Rows are points. A path goes straight from each point to the next, and from the last back to the first. The post is the endless flat space through its rows: a point in 2 columns, a line in 3, a plane in 4, and so on, so that a path can go around it. Count how often the path circles the post. Going back the other way cancels.
In the rows, zero is written as 128.

Post (1 x 2):
[[163 128]]
Path (18 x 2):
[[195  89]
 [165  78]
 [131  88]
 [133 138]
 [167 159]
 [213 135]
 [181 117]
 [153  77]
 [133 123]
 [155 149]
 [162 147]
 [182 129]
 [198  83]
 [166 102]
 [116 102]
 [146 141]
 [145 186]
 [184 136]]
Times around: 3

Post (5 x 6):
[[120 160 149 136 179 191]
 [136 154 207 135  60 192]
 [148 145 152  91 170 118]
 [150 130  99 208 186  92]
 [140 147  84 115 175 129]]
Path (17 x 6):
[[168 107 109 196 142 119]
 [207 155 162 114 151 114]
 [149 199 110 153 120 151]
 [ 66 184 128 119 161 158]
 [126 126 140 170 160 144]
 [186 122 155  59 163 118]
 [200 152 107  78 129  94]
 [175 137 122 135 197 173]
 [117  91 201 105 186 143]
 [ 73 141 149  71 134 118]
 [110 166  59 119 228 147]
 [125 133 170  99 133 140]
 [156 124 150 132 132 144]
 [190 145 169 141  84 157]
 [170 209 162 138 144 147]
 [ 78 181 126 123  88 149]
 [132  99 139 154 127  93]]
Times around: 2

Post (8 x 9):
[[146 165 170 169  69  86  70 112 117]
 [104  84 146 113 100 148 131 107 100]
 [ 90 138 220 142 118 138  63 152 130]
 [158  76  49 132 114  96 231 204 197]
 [111 134 138 191 115 137  47 138 117]
 [113  78  96 102 185  73 196 161 131]
 [109 155 189 179 117 147  80  72 148]
 [116 149 143 130  89 113  32 119 171]]
Path (15 x 9):
[[151 151 145 138 169 120  98 114  83]
 [111 110  76 121 133 127 153 146  36]
 [ 97 149 112 128  82 166 153 131 190]
 [130 124 114 152 164 174 142 142 114]
 [160 124 154 155 130 142 114 146 160]
 [143  74 183 117 136 129 109 148  82]
 [124 101 103 141 156 173  97 136 129]
 [114 111 189 113  99 167  79  89  63]
 [150  74 136 113 103 149  37 143 133]
 [116  57 141 110 142  65  87 139 133]
 [ 57 103 185 154 102 133 101 176 151]
 [ 90 133 118 182 176  56 147 180  65]
 [ 92  85  81 164 118  97 143 126 109]
 [101 111 223 159  97 155  96 141 134]
 [134  66 163 115  99 145 118 135  63]]
Times around: 0

Post (11 x 12):
[[ 96 118  74 135 115 144 144 117 151 166 118 109]
 [122 103 164 165 115 165 159 119  76 119  79  93]
 [191 124 188 149 174 188  23 163 125   7 113 159]
 [107 100 146  89  91  63 137  28 117 112  85 146]
 [147 142 136 137 142 142  99 107  70 142 122 145]
 [ 96 106 133 103 128 143 125 121 129 141  84 176]
 [ 70 117 107 142 152  67 133 104 144 128  90 162]
 [ 58 105 147  91 124  48 132 120 133 174 141 138]
 [106 137 157 127 168 126 155 113 159 166 138 146]
 [141 128  87  46 165 117 200 125  56 129 135 129]
 [ 85 128 105 160 114 139 168 148 156 130 153 181]]
Path (27 x 12):
[[ 76 120 169 114 129 134 121 187 103 149 118 116]
 [111 118 182 111 110 135 107 116 107 117 117 128]
 [125 144 136 127 177 142  94  95 131  88 125  94]
 [ 82  89  82 149 111 182 179 121 138 152  93 144]
 [111  65 132 129 151 104 128 141 128  97 100 178]
 [111 124 151 126 199  99 144 147 151 134  89 154]
 [ 89 110 146 135 138 110 147 199  97  86  62  96]
 [107 153  73 170 110 156 163  91 156 142 127 127]
 [ 86 149 124 169  75 156 179 107  98 151 101 147]
 [125 121 144 132 155 123  96 129 131 116  59  92]
 [118  84 151 151 102 143 177 146 148 119  97 196]
 [148 111 154 147 209 125 127 105 119 133 123 196]
 [104 101 165 150 170 143  95 129 102  98 101 154]
 [105 149 144  62 188 147 144 113  55 127 113 131]
 [ 51 114 124 107 138 140  83 138 108 153  88 157]
 [ 93 144 113 165 103 141 168 112 135 112  84 139]
 [139 121  98  71 117 164 120 163 121 122  83 141]
 [130  63 146 114 104  79 164 170 139  98 134  98]
 [111  65 130 112 114 153 136 141 112 103  78 154]
 [102 104 131 106 143 125 122 132 105 110 124 174]
 [ 50  96 149 109  77  66  79  68 115 117  86  97]
 [ 77 162 137  76 121 123 119  95 175 127  82 206]
 [118 128 107  97  78 145 196  96 122 167 112 169]
 [151  90 125 147 113 102  94 139 147  62  89 148]
 [121  81 148 103  96 134 113 131 119 106 141 125]
 [124 113 118 136 176 102 172  41 148 105 147 126]
 [ 40 107 120 184 142 150 100 135 125 111  91 105]]
Times around: 2

Post (17 x 18):
[[132 118 102  98 125  63 125  98 100  83 153 163 173 172  82 115  83 148]
 [134 190 183 176  98  95 129 151  60  91  97 116 113 112 169 165 190 123]
 [218 106 163 135 198 179  51  92  83 135 122 133 144  54 164 156 113 172]
 [150  82 189 126 155 129 134  59 180 106 148 175 204  92  83  96  51 167]
 [147 109 110 119 135  83 150 122  72  94 186 163 116  81 152  48 158 154]
 [ 86 146 128 185  83 139 154 146  93 129  74 128 214 147  94 152 129 188]
 [160 138 192 121 126 112 111 195 173 117 129 158 145 132 153 157  85 179]
 [136 107 149 133 167 127  74 122  38 162 218 123 160 130  66 115 153 155]
 [121 186 107  72  92 111 181 131 122 128  63 125 149  94 138 178  60  91]
 [145 136 131 137 202 165 133  77  58 117  90  94 171 109  96  90 193 137]
 [118 118 115 108 146 175  44  90 132 121 126 104 151 105  71 125  89 129]
 [127 113 160 159 178 100 146 111 166 177  83 144 168 119 172 137 132 148]
 [ 88 184 111 140 101 147 147 111 109 165  80 161 175 219 135 149  61 144]
 [212  92 168 158 123 173  96 155 112 192  92  79 121 136 177 122 125 128]
 [145 125 125  98 124 117 136 117 118 138 169  84  84 119  89 180 192 156]
 [105  99 148 170 183 144  95 107  91 113 181  59 147 192 204 125 108 151]
 [125 115 156 136 136 128 123 152 126 109 115 106  70 118  74 183  75 145]]
Path (7 x 18):
[[152 207 142  89 125  93  84 178  44 169 138 163  64 120 118 145 157 166]
 [101 126 101 186 129 138 118 168 120 134 151 131 102  86 143 127 183 235]
 [209 114 109 144 203 139 167 103 140 166  45 156 134 136 123 180  64 121]
 [ 63 124 157 161 165 163 123  86 153 125 120 131 141 149  85 112 159  86]
 [120 111 169  93 142 122  79 162 127 116 136 123 120 165 127 172 107 145]
 [ 91 163 187 133 137 137 141 104  27 179 162 107 100 129  78 174 125 138]
 [181 138 146  57 155 136  98  69  77 181 128 131 182 116 149 176 159 149]]
Times around: 1

Post (17 x 18):
[[134 173  89 142 141 113 134 111 139 208  98 157 141 103 129 108  62 127]
 [ 64  89 123  87 110 120 161  90 161 122 118 118 121  80  72 123 107 144]
 [129 198 104 123 129 117 121 158 102 122 119 163  97  83  99 118 112 164]
 [ 80 112 120 144  88  70 153 110 125 137 136 219 120  90  53 161 131 103]
 [141 119  89  94 113 108 145 195  99 152 147  75 134 116  81 114  88 149]
 [118 134 133 124 176 142 100 195 181 138 134  75 132 121 182 101 123 109]
 [ 96 120 103  73  71 103 151 147 142 140 118 156 149  64 139 128  67 112]
 [116 119  72 134  39 123 151 175 145 113  99 165 121  53  64 151  69 109]
 [124  61  46 133 105 131 216 169 170 158 133 127 129 135  96 200  96 125]
 [ 98 132 114 115  94 129 125 175  79  95  91 124 140 126  70 139 116 173]
 [139 135 147 124  56  98 113 142  81 125  89 132  53 100 116 156 178 142]
 [121 198  97  83  96  97 112  81 170 152  82 117 105 100 144 146 128 109]
 [103 136 123  91  84 169 134 137 167 164 147 144  98 138  92  73 169 143]
 [132 100  78 109  76  69 166 146  93 113 121 116 185  38 118 127 117 133]
 [167  84 152 119 145  65 173 111 158 114 114  95 158 145 133 186 127  92]
 [146  86 168 149 146 126  89 112 157 174 192 151 163 130 129 147 122 125]
 [136 129 109 171  82  98 153 140  86 131 167 140 145 118 126 131 107 131]]
Path (14 x 18):
[[105 172 108 101  81 100 122  96  77 158 122 186 186  51 148 154 106 138]
 [120  90  72 108  51 159 164 109 121 129 167 162 114   7 109  99 109 131]
 [136 107 112 174 170 103 141 106  97 218 158 142  97  52  90 145 134 160]
 [109 156  94  90  47 105 222 112 156 142 105 131  84  61  77 125  88  99]
 [102 151 147  87  78 115 128 169 118 104 108 142 100 130  88 122 124 102]
 [112 140 123 130 114 143 109 189  78  86 149 127 139 114 112 108 108 169]
 [115  75  82  61  71  17 165 178 121 128 162 112 184 131 122 127  74  95]
 [142 103 111 133  31  45 198  94 123 115 159 184 159 101 122 215 174 149]
 [ 99 134 164  93  89 116 115 155 150 129  93 102 102 125  91 197 125 127]
 [136  72 150 138 106  98 143 113 164 185 132 141 144 151  82 176 102  58]
 [154 118 137  98 113  66 180 124 107 134 133 149 133 137 116 147  78  95]
 [127  97 117  96  67 100 137 171 110 105 139 175 176 120 104 110  99 136]
 [101 109 131 145 136  68 130 132 149 132 116 105 157 114 103 139 119 148]
 [116 140 133 111  88  80 146 132 140 147 125 132 142  74 101 143 109 117]]
Times around: 2

Post (17 x 18):
[[123 122 114 121  86  63 128 153 128 129 108 125 169 111 150 116  95 150]
 [130  74 132 103 147 170  99  79 152 165 114 145 134 128 125  92 128 142]
 [178 127 108 179  92  90 216 160 189 105 126  86  88 145 167 145 109 103]
 [103  80 129  75 120  92 153 134 124 128 114 141 137 118 198 195 129 131]
 [173 115  94 151 122 149 121 135 108 138 116 130 103  98 118 101 133 129]
 [150 108 119  88 172 166 134 151 144 126 124 179 115 153 166 109 129  71]
 [152 116 141 169 114 163 121 116 152 116 106 128 103  83 107  81 170  80]
 [124  69 113  58 174 202 117 139 191 146  91 195 158  68 101 109 125 170]
 [ 83 153 119 101  99 129 123  99 150 116 101  91  86 107 154 150 127 115]
 [ 82 110  83 118 115 108 142  87 117 132 105 125 126 121 114 131 121 114]
 [ 88 112 105  94 156 129  81  71 197 109 107 160  83 168 122 182 175 106]
 [112 134 136 133 158 177 122 150 155 119 169 126 126 129 135  88 156 153]
 [103 108 113 128 106 188 128 102 128 170  80 165 110 150  83  85 142 156]
 [193 158 104 155 102 101 144 119 121 171 173 146 168 133 133 134 139 132]
 [147 127 109 175 119 132 142 124 148 158 141 182 119  62 139  84 143 151]
 [ 88 108  79 139 172 160 143 149 201 161 111  80 119 136 195 161 167  87]
 [122  99 158 146  93  76 105 152 119 142 129 117  77  82 116 138  93  75]]
Path (30 x 18):
[[ 67 158  65  99  96 115 166 138 157 168 145  72  62  63 177 216  98 169]
 [ 91 108  58 127 136 158  70  91 131 153 115 153 161 170  88 115 156  98]
 [101 133 131 151  88 107 137 166 142 130 134 100 116  85 126 133  50  99]
 [ 98 113  82 137 142 124 100 116 165 123  47  86 102 125 134 142 115 131]
 [101 149  93 109 133 115 112  53 131 119  84 121 132  72 170 150 183  92]
 [131 104 127  97 131  97 116 165 134 133 121 128 153 112 171  88 154 107]
 [ 80 103 108 110 122 141 152  86 161 120 133 141  63 136 194 112 135 148]
 [ 74  48  74 131 183 186 123 147 172 139  87 140  56 168 137 164 157  76]
 [155 145 114 195 139 166 127 109 195 130 127 125  93 121 195 106 167 115]
 [110  94 142 213 167 119 134 126 179 173 129 120  70 112 118 128 146  79]
 [133 166 121  95 152 167 124 117 114  71 104  51 112 125 164  88 176 114]
 [158 130  42  98  99 101 140 111 126 161  92 208 152 122  67 134 131 161]
 [ 49  98  81 130 140 137 102 128 184  91 138  79 146 146 125 103 164  96]
 [123  86  86 129 155 172 106 103 129 127 120 145  87 144 203 150 148 154]
 [ 85 106 126 146 118 122 155 122 229 151  91 152 146 117  80 119  67 108]
 [ 82 113 124 115 136 150 158 105 108 120 112 147 131  92 125 105 125 194]
 [102  93 106 130 166 136 176  71 153 150 125 102  92  84 163 153 191  95]
 [123 101  61 172 118 124 198 168 143 126  85 150  65  92 167 148 179  95]
 [140 123 109 162  82 113 100 156 138 171 153  97  93 112 110 133 110 104]
 [ 50  89 110 128 146 109  87 102 119 122 168 124  67 121 178 199 132 114]
 [144 109  66 179 130 143  99 122 135 114  86 134  94 126 157  95 161  63]
 [127 146 137 137  97 128  99 154 160 125 176  46 102  88 100  88 102 134]
 [ 98 114 123 113 187 142 151  77 194 135 176  96 141  97 131 106 165  45]
 [158 114 150 182  90  87 203 182 117 188 157 136 109  87 151 122 136 126]
 [141  67 119 121  82 104 142 123  86 170 108 164 165  76 175  53  89 249]
 [145  71 117 121  53  56 103 125 150 175 133 125  94 104  95 186  59 152]
 [148 131 128 118  95 178 177 139 159 120 105 178 115 107 140 134 106 119]
 [140 128 132 134 183 249 110  73 187 139 107 162  37 157 166  84 154 112]
 [ 98 196  93 104 134  69 182 124 169 125 154 124 125  86 198 182 126 118]
 [114  75  85  73 133 118 111 137 169 152  64 110 167  96 101  98 110 142]]
Times around: 4

Post (17 x 18):
[[120 133 130 123 137  95 154 188 117  94 122 133 143 122 145  94 127 175]
 [135 144 140 166 128  74 117 143 112 135 141 146 180 123 120 162 119 165]
 [103 136 160 172 126 111 130 139  82 132 140 181  93  94 135 109 157 171]
 [130 169 138 120  91  73 107 146 142 161 151 197  94 142 144 109 121 179]
 [160 150 137 128  89 181 103 127 168  94 114 109 135 139 106 149 169  66]
 [111  94 146 121  93  70 171 130 142 137 152 134 131 121 162 113 121 154]
 [140 146 135  93 132  59 133 126 112 136 155 157 134  89 133 133 168 158]
 [ 93 139 120 111  89 151 121 144 126 107 139 139 115 152 152 176 121  55]
 [104 174  84  91  81 165 108  96 163 108 123  75 147 114 117 167 160  96]
 [132 105 149 139 208 163  86 178 155  85 132  84 109 142 151 153 144 169]
 [125 173 118 150 148  74 169 131 120 146 179 137 117 160 160 110 144 164]
 [172 171 128  96  92 210 111 111 132 126  78  83 150 123 153 168 152  92]
 [ 72 149 139 140 106  90 109 154 139  82 161 124 165 126 171 108 141 111]
 [ 99 143 161 130 119  35 148 157  89 166 145 145 108 167 105  91 145 167]
 [135 118 169 153 220 130  80 128 133  63  80  94  95 162 131 143 109 205]
 [111 118 140 153 235 159  77 147 163  96  79 123 108 150 138 107 107 116]
 [129 157 178 121 123  86 116 147 104 116 172 126 113 116 143  97  96 109]]
Path (30 x 18):
[[127  89  91 165 171 108 184 139 108 109 180  98  88 162  91 115 224 170]
 [152 148 153  89 126  52  76 233  75 112 110 189 100  61 102 100 123 152]
 [ 71 203 184 168 203 102 113 204  79  61 139  87 131 117 154  91 201 119]
 [226 119 196  80 176 103 128 155 151 130 158 136 143  64 151 145 150 159]
 [ 38 134 147  98 111 107 104 144 126  93 156 129 118 159  96  92 157  18]
 [109 166  78 110  91 128 127 135 150 159 147 153 194 132 143  94 224 173]
 [161  99 195  88  65 107 105 158 161  95 117 112 131 162 108 151 159 158]
 [ 48 122  94  76  92 106 186  89 148 136 135  60 146 110 113 183 204 107]
 [ 66 140 136 145  83 126 161 136 159 107 119 125 173  89 181 117 149 150]
 [106 191 160  84 174 123  94 137 162  69 172  61 153 123 132 108 133 147]
 [150  71 181 109 123  95 174 155 162 102 138 185 154 115 147  95 196 146]
 [107 118 164 136 182 117 108 101 140 105 137 155 119 102 108 190 140  51]
 [ 31 172 140 119  98  84  91 224  80 117  90 150 134  95 163 109 135 124]
 [  7 153  70 126 177 171 106 156 135 101  98 101  56 139 190 105 160 149]
 [132 118  87  99 121  59 173 235 130  90 144 107 199 176 123 122 142 175]
 [126  71 132  63 120 110 150 145 146 129  90 159  50 105 125  45  85 111]
 [108 169 107 115 152  71 147 162  95 120 148  30 114 109 132  68 147 169]
 [148 143  59 101 113 163 103 150 138 116 106 200 105 114 179 114 123 148]
 [184 104 134  64 131  36  96  83 184 146 195 113 139 205 102 217 137 179]
 [169 160 126  88 125 128 116 181 181 126 175 105 166 174 155 123 177 146]
 [126 110 112  96 114 101 133  97 163 110 145 151  92 209 160 113 127 141]
 [ 77  65 131 105 110 130  83 154 186 150 120 179 122 134 133 112 147 120]
 [102  83 161 151 195 175 175  82  73 101 147  47 158 110 168 118 195 101]
 [125 209 146 130 154  73 113 123  43  90 122 148 140  67 141  44 176 141]
 [134 119 177 152 180  64  87  92 148  81 158  84 125 119 127 142 129 148]
 [122 110 137 150  45 137 147 168 113 110  82 150 132  63 160 133  78 143]
 [101 139  98 117 109 151 130 158 143 107 137  87 106 148 170 127  97 145]
 [143 155 106 139 106 155 129 101 124 185 137 141 129 183 157 147 111 132]
 [114  91 145 124 153 125 139 159 162 129 179 121 185 129 179 159 124 195]
 [109 131 113  94  55 157  94 131 135 150 122 171  96 165 161 147 162 190]]
Times around: 0
